Each wall is flat, endless, passes through zero and stands at right angles to its row. A trip goes straight from one point to another. Which walls does it cross, in order?

Walls:
(1): [ 0.5  2.0 -2.3]
(2): [ 2.3 -2.0 -0.3]
(3): [ 3.8 -0.5  4.9]
(4): [-1.7 -1.4  3.9]
(5): [ 3.9  2.2 -3.5]
(6): [-1.5 -4.2 -0.6]
Trips:
[ 2.2  4.2 -3.2] to [ 1.9 -1.7 -1.4] => 2, 6, 3
[-1.7 -3.8 -3.9] to [-4.7  1.5 -0.6] => 2, 4
[-2.4  0.5 -3.4] to [ 1.3 -2.7  0.2] => 2, 1, 5, 3, 4
[-1.5  2.0 -2.9] to [ 1.8 -3.3 -3.1] => 6, 2
[-3.7 -1.5  1.6] to [ 0.1 -1.6  0.2] => 2, 3

Walls:
(1): [ 0.9  1.9 -1.4 -3.5 -0.2  1.0  0.3  0.9 -5.6]
(2): [-1.1 -4.2  1.8  3.2 -0.3  0.2  3.3  0.9 -0.8]
(3): [-1.2 -1.0  3.8 -0.4  2.5  3.7 -0.8 -7.3 -3.7]
(4): [-2.5  1.2 -1.1 -3.3 -1.0  2.9 -1.0  2.2 -0.4]
(5): [ 2.4  2.1 -1.0  1.1 -2.8  0.6 -0.2 -1.6  0.3]
(6): [-3.1 -1.8  2.1 -3.6  2.1 -0.7  1.3 -1.7  2.5]
(7): [ 0.5 -2.0  1.6  0.0 -5.0 -1.6  4.5 -3.6  2.0]
(8): [-2.3 -1.2  1.1 -4.4 -3.0 -1.9  5.3 -0.1  0.6]
(9): [ 0.9 -2.7  6.3  2.5 -0.1  1.7  2.3  6.5 -0.2]
Trips:
[ 2.4  0.8 -0.9  1.6  2.7 -0.5  0.6 -1.7 -0.9] to [-5.5  3.3 -7.3  2.9  0.1  2.5  0.5 -4.1 -1.4] => 4
[ 4.3  6.5 -3.4  3.2 -1.6 -1.0 -1.0  1.4 -0.3] to [-3.9  1.1  1.2  1.6  5.9 -4.5 -1.8 -0.1  2.7] => 1, 5, 6

Walls:
(1): [-0.9 -2.7  1.9  0.9  4.2  3.6 -1.3  1.2 -3.5  4.8 -1.9  4.3  0.4 -3.2
  1.4 -2.0 -2.5  2.2 -2.0 -2.3]
(2): [ 3.5 -4.8 -1.5  0.5  0.3 -2.1  2.8 -2.4 -2.0  2.8 -0.8  0.2 -1.4 -1.8
  0.0  0.2 -0.2 -0.6  0.0 -3.8]
(3): [-2.2 -1.4  0.3  3.7  2.6 -1.6 -2.1 -0.2 -0.1 -3.4  0.9 -3.6 -1.8  4.2
  1.2 -3.0  2.0 -1.8 -4.4 -3.2]
(4): [ 4.1  1.2  2.8  1.9 -1.6 -4.1  1.9  2.3 -0.1  3.5 -1.7  3.2  0.7  2.3
 -2.4  2.2  1.0  4.8  0.0  0.4]
(5): [ 1.3 -3.9 -2.3 -0.9 -1.2 -5.4 -0.8 -0.4 -3.8  1.8 -0.1  0.0 -0.1 -2.1
 -3.5 -5.8 -1.1 -1.6 -1.0 -7.8]
(6): [ 0.8  0.4  0.6 -0.4  3.7 -2.2 -2.8 -0.9  1.0 -1.2 -3.9  3.3 -1.1 -1.4
  3.2 -4.1 -1.4 -2.5  1.9 -0.6]
(7): [ 3.0 -4.2  2.0  3.7 -3.8 -0.6 -2.3  1.2  3.3  2.6 -1.4  3.2 -6.1 -1.4
  1.1  3.2 -0.6  2.3  2.1 -4.1]
(8): [-0.5  0.6  0.9  3.0  1.4 -1.1  2.0 -5.7  0.0  2.1  0.3 -0.6 -0.4 -1.5
  2.7 -2.6  1.4  0.5 -0.2  1.1]
(9): [-2.6  4.7 -0.2 -4.5  4.9 -0.3  4.4  1.3 -4.8 -4.3 -0.6  2.9 -4.7 -0.5
 -0.5 -1.4 -3.6  1.0  0.0 -4.1]
(10): [-1.3 -1.0  2.1  3.9 -3.2  3.7 -2.0 -0.5  1.6 -4.2 -3.8 -0.5 -3.8 -1.6
 -1.8 -0.1 -3.5 -2.6 -2.8  0.6]
(11): [ 5.5  0.3 -1.6  2.4 -1.6 -5.2 -0.2 -2.1 -2.3  3.9 -0.5  1.1  1.6 -0.4
 -1.7  1.8  1.4  0.7  2.2  0.8]
(12): [ 1.0 -0.2  0.6  2.8  0.3  0.2  3.0 -1.2 -1.9  1.8  2.4  4.7  1.0 -0.5
 -1.2 -1.7 -4.2 -9.9  3.5  3.6]
Trips:
[ 3.2  0.8 -2.9  3.5 -1.7 -1.6  2.4 -7.4 -3.4  0.5  0.4  1.5  0.1 -5.6
  2.1 -1.6  1.4  1.5  3.2 -2.6] to [ 0.1  1.1 -0.6  1.5  4.9  1.0  2.2  0.3 -0.5  2.3  1.3  2.5  1.4  0.9
  3.3  2.0  1.3  0.4 -0.5 -1.2] => 5, 7, 3
[-0.8 -4.3  3.6 -8.5  1.7  0.0 -0.5  0.4  1.3 -1.0 -4.2 -5.0 -2.6  2.9
 -1.3 -1.6  0.1  3.1 -6.0  0.6] to [ 0.0 -4.2  1.9 -3.9  0.8 -2.6 -1.5  0.2 -3.2 -1.2 -1.1 -3.9  1.7  0.0
  2.0 -1.4 -0.5  2.4  0.1 -2.0] => 2, 6, 10
[-3.0  0.1  3.1  1.0  2.4  1.8 -1.7  0.1 -2.1  4.9  2.3 -2.9  1.3 -0.3
 -3.5  2.1  0.0  1.4  0.5  0.7] to [ 2.4  1.0  3.5 -2.0 -0.3 -2.7 -1.2  3.1  2.0 -2.4 -1.7  6.8  1.4  6.3
  0.2 -1.2  1.3  5.0  2.4  4.1] => 8, 7, 6, 1, 9
